Every row gives one point. Two turns around zero, p and q, are shown by what they do to some points. Write where each new point lands after one turn and then the other. Backwards means that the second turn is done in reverse. Each puzzle has new turns, and all numbers are rounded.
In the rows, zero is written as 128.

Turn p:
[162 129] -> [159 115]
[ 79 169] -> [101 186]
[142  86] -> [123  84]
Turn q:
[ 95 143] -> [ 93 137]
[178 101] -> [182 110]
[ 73 116] -> [ 76 107]
[166 151] -> [162 157]
Where do these land?
p, then q: [140  77] -> [126  76]
p, then q: [ 78 175] -> [ 92 187]
q, then p backwards: [147 110] -> [154 124]
q, then p: [129 180] -> [143 178]
p, then q: [147  99] -> [139  95]

Turn p:
[ 81 106 121 145] -> [ 86 135 138  95]
[182 118 124  61] -> [176  82  75 145]
[ 58 145 153 117] -> [129 131 168  62]
[140 166 101 171] -> [129 186 134 155]
[179 105 140 146] -> [120 106 124 183]
Turn q:
[147 143 130 152] -> [142 138 139 155]
[122 107 177 108] -> [161 118  91 101]
[127 162  69  71] -> [ 44 118 110 146]
[ 94 132 142 205] -> [167 184 177 114]
[148 156  93  82] -> [ 75 111 105 157]
[129  69 157 151] -> [180 101 146  94]
Where do these land?
p, then q backwards: [104 150 139 133] -> [106 117 125 152]
p, then q backwards: [161  48 125 154] -> [171 150  79  70]
q, then p: [179  49 136 144] -> [ 99  52 113 176]
p, then q: [126 158  99 104] -> [101 118 122 166]
p, then q: [122 156 154  89] -> [142  85 107 150]
p, then q: [135 188 113 170] -> [142 177 110 180]
q, then p backwards: [ 70 147 130 104] -> [ 84 124  80 135]

Turn p:
[ 69 121 105 113 171  81] -> [ 62 150 140 157 146 174]
[146  31 120 111 162 142] -> [ 86 143 196 119 144  61]
[105 202 128 181 153  56] -> [105 161  77 121  75 215]
[159 160 133 113  61 161] -> [186  75  95 130 127 107]
[ 92 114 148 140 145 138] -> [136 153 161 136 139 149]
[164 176 137 109 134 149] -> [150 120  82  92 150 124]
[188 103 153 107 109 125] -> [131  87 141  82 117  89]
[113  78 134 124 103 166] -> [152 120 176 154 141  96]
[116 167  94 155 115 133] -> [142 143  85 160 112 139]
Turn q:
[ 90 128  89  99 152 194] -> [ 84 143  69  80 135 102]
[135  92 118 190 140 104] -> [173  89 152 117  98 100]
[176 128 106 149 153  98] -> [122 117 179 144 103  95]
[153 118 203 100 166 118] -> [103  91 111 199 111 160]
[124 169 167 115  90 153] -> [116 153 123 123 137 195]
[ 87 179 122 105 132 117] -> [100 126 132 111 189 143]
[133 112 187 140 124 118] -> [151 101 120 160 112 166]
[125  99  33 127  66 122] -> [176 203 139  89 141  65]
Where do these land?
p, then q: [180 143 125 107 179 140] -> [ 92 136 126 146 185  93]
p, then q: [ 88 161 138 142 103 100] -> [132 149 110  90  82 136]
q, then p: [ 86  96 141 126 122 104] -> [ 98 149 119 112 114  87]
q, then p: [126 116 139 152  77 113] -> [152 121 105  88 128  98]
p, then q backwards: [ 73 115 171 185  86 194] -> [163  95 144 160  50  59]
q, then p: [124 117 123 150 137  55] -> [114 141 164  72  94 120]
p, then q: [188 137 113  56 165 149] -> [104 102 114 161 183  56]
q, then p backwards: [161 139  72 104 154 169] -> [168  90  93 145 175 105]
